Rows are points. The last column is the point's height on a tilted bowl or saddle (a function of degree 2), plus a little noise. Along how many of its main directions does it bend up, bend down or stay straight?

Points:
[[ 14   3  -1]
 [ -6  -3  -5]
 [ 11 -51 -60]
 [-10 -14 -10]
 [-13 -37 -30]
 [  7  21  -3]
 [ 41  60 -16]
 [ 46 -28 -34]
 [ 18 -30 -29]
 [-14  30 -17]]
Directions: 0 up, 1 down, 1 straight

Points:
[[ -1 -22  -8  -7]
 [-10   3  -2  -3]
 [ -7  12 -35  -7]
 [ 17  19  12 -15]
 [  9 -37   1 -19]
 [-29  25  -1 -12]
 [-28   4  17 -11]
 [ 33  17  -5 -20]
 [ 12 -34  32 -33]
 [ 51 -14  46 -60]
 [-29   9  -2  -6]
 [-50 -19 -21 -17]
 [  8 -60  -9 -36]
 [ 39 -48  32 -60]
 [-19  21  18 -13]]
Directions: 0 up, 3 down, 0 straight

Points, 15 rows:
[[-22  -5  49  57]
 [-15  20   9  -4]
 [  0  30  26  37]
 [-24  -1 -41  38]
 [ 10 -12 -12  10]
 [ 17 -10  -9   8]
 [-18  26 -30 -60]
 [  8   1  35  25]
 [-12 -14  32  10]
 [-10 -14   1  10]
 [ 13   5  14   9]
 [ 25  -9   6   3]
 [ 26 -60  -2 -39]
 [ -8  33 -12 -50]
 [  7  28  20  30]]
Directions: 2 up, 1 down, 0 straight

Points (24 x 5):
[[ 24 -27  27   5 -10]
 [-18  21  19  -9 -12]
 [-30 -12 -31  24 -42]
 [-11  17  26  -8 -12]
 [ -3  15  17  21 -14]
 [ -1 -20 -37   5 -20]
 [ -4 -41  30   7 -25]
 [  6   7 -10 -12   7]
 [ -8 -20 -14 -21  -6]
 [ 12  11 -36  -2  -4]
 [  6 -17 -19   8  -6]
 [-48   4  27  31 -60]
 [ 18  21 -24 -28   5]
 [ 31 -27   4 -10   1]
 [ 21   0 -20  32 -15]
 [ 14 -25  -1   1  -1]
 [-12  -3  21 -22  -6]
 [ 26 -26   4 -27   3]
 [ 12  -7  23 -17   1]
 [-10   4  17 -23  -4]
 [ 12  -4   5  21  -6]
 [-15  -6 -60  -8 -40]
 [ 17  27   7 -12   3]
 [ 32  12 -47  38 -38]]
Directions: 0 up, 4 down, 0 straight

Points, 48 rows:
[[  4  -3  -1  10 -22  -6  -1]
 [ -7   6 -21  -9 -42   5  -5]
 [ -3 -18 -15  11  17   1   1]
 [ -3 -17   7  -7  25  -5  12]
 [ 17 -11  11 -21 -19  32  15]
 [ 32  53   7   0   1  15  41]
 [-15   5 -22  18  -3 -33   7]
 [-19  11  17 -10 -24 -16  21]
 [  0  -7   9  -5   2  11   3]
 [-43   0   6   1  -4   5   5]
 [-13  22  27  -7   1  11  21]
 [  9  16  25  -6 -11 -33  37]
 [-19 -10  -3  42  -2 -18   7]
 [ 23  -3   3   9  17 -15  14]
 [ -2 -20  -9   2  -7  -9   0]
 [-21  13  -8 -13 -20 -18   8]
 [ 10 -13  -4 -38   7   4  14]
 [-26 -26  -4   9  -4 -15  10]
 [ 15  25  25   8  21  31  35]
 [  8  -4 -17   5  -9  24  -8]
 [-15 -54   1  -6  17  15  28]
 [-43  27  10 -32  -3   4  32]
 [  7 -19  -2  23 -27 -28  19]
 [-15  24  -9 -12 -22 -13   7]
 [-26 -12   4 -18  36 -23  32]
 [-20 -46 -31  -3  60 -14  60]
 [ -5  -7 -11 -21  -4   0   2]
 [  0  -4   2 -19 -36 -15  18]
 [ 31  -6 -12 -19 -15  -2   9]
 [ -5 -24 -23  12  -1  -3  -2]
 [-15  50 -19  -6  58 -10  44]
 [ 18 -14 -53 -29  27   8  29]
 [ 16  36 -22  20  26  -5  18]
 [-18 -19 -39 -12 -15 -27  18]
 [ -3 -14 -14  24  16 -12   5]
 [-27 -39   0 -49  14 -26  56]
 [-26  15 -33 -49 -31  -6  34]
 [ 10   5  10  31  10 -10  13]
 [  3  -1  -1  13 -26  29  -4]
 [-21  17  -9  23  49  -1  16]
 [-19   8 -14   4  13   0  -6]
 [-24   1   4  20  32   6   9]
 [-42   7  40  48   2  13  36]
 [ 17 -17   9   6 -58  15  22]
 [-60 -23  -2  40 -29  -1  14]
 [ -7   5 -47  -1 -13 -35  18]
 [ -1 -16  15 -30  -1 -14  22]
 [ -2  13   2 -29  -2   4  13]]
Directions: 5 up, 0 down, 1 straight

Points (42 x 7):
[[ -7  11  24 -19  -2 -19  -3]
 [-22 -38   3  -5   7  -6   1]
 [-25   5  17 -16  -6  32  -6]
 [ 14 -11   1   0  17   0  -3]
 [  4 -34 -13   7 -33   0 -13]
 [-14 -13   9  19 -15   9   7]
 [  2  -2 -14   6  -5 -22  11]
 [ 21   9  -5  40  -5   9  24]
 [  1   5   2 -10 -12  -5   1]
 [-17 -26  -2 -17  22   9   6]
 [ -2 -23  14   3   0  49  25]
 [ 33 -39   2  -8   0 -18 -17]
 [ 30  -2  -6  16 -43  15  17]
 [ 33  18 -10  -8  32 -21   0]
 [-15 -16  34  -9  11  -4  -6]
 [ 24 -12  -8  23   0  41  -1]
 [-33 -22  25 -10  14  -1  -9]
 [ 11  12  -3 -26 -28   0  16]
 [ 15  -4   7  21  -9   0  10]
 [-38 -22 -29 -17  -6  -5  -5]
 [  3   9 -36 -38   5  10  -8]
 [-33  -4   1   2   3 -29   2]
 [ 12   3 -13 -16  11  -7  -3]
 [ 31   7  -9  30  25  -6   5]
 [  7 -35  46  -3 -18  -8 -10]
 [  5  13  -1  25  10 -50  60]
 [  2 -11 -30  30 -16 -16  12]
 [ -5  -3  36   6  26 -21  13]
 [ -4  13   4 -15  -9  23  -2]
 [  3   2 -13  26  -8  -1  13]
 [-25  -3   1  -3  -3   7  -8]
 [  7  35   1   2 -29  47  36]
 [-11 -22   8   5  30  14  16]
 [-14  43 -45 -12 -28 -16  21]
 [ 49   3 -30  11  -8 -13 -22]
 [ 19  37   5  31 -15  -1  46]
 [  5  -4  -2  23  38   6  17]
 [-16 -16  11  10   1 -11   4]
 [  9  10   3 -23  39  -3  -4]
 [-11 -10  14 -28 -22  15  -2]
 [-12  22  -9   0 -16  21   0]
 [ -1   8 -60   9 -21 -31  26]]
Directions: 3 up, 2 down, 1 straight
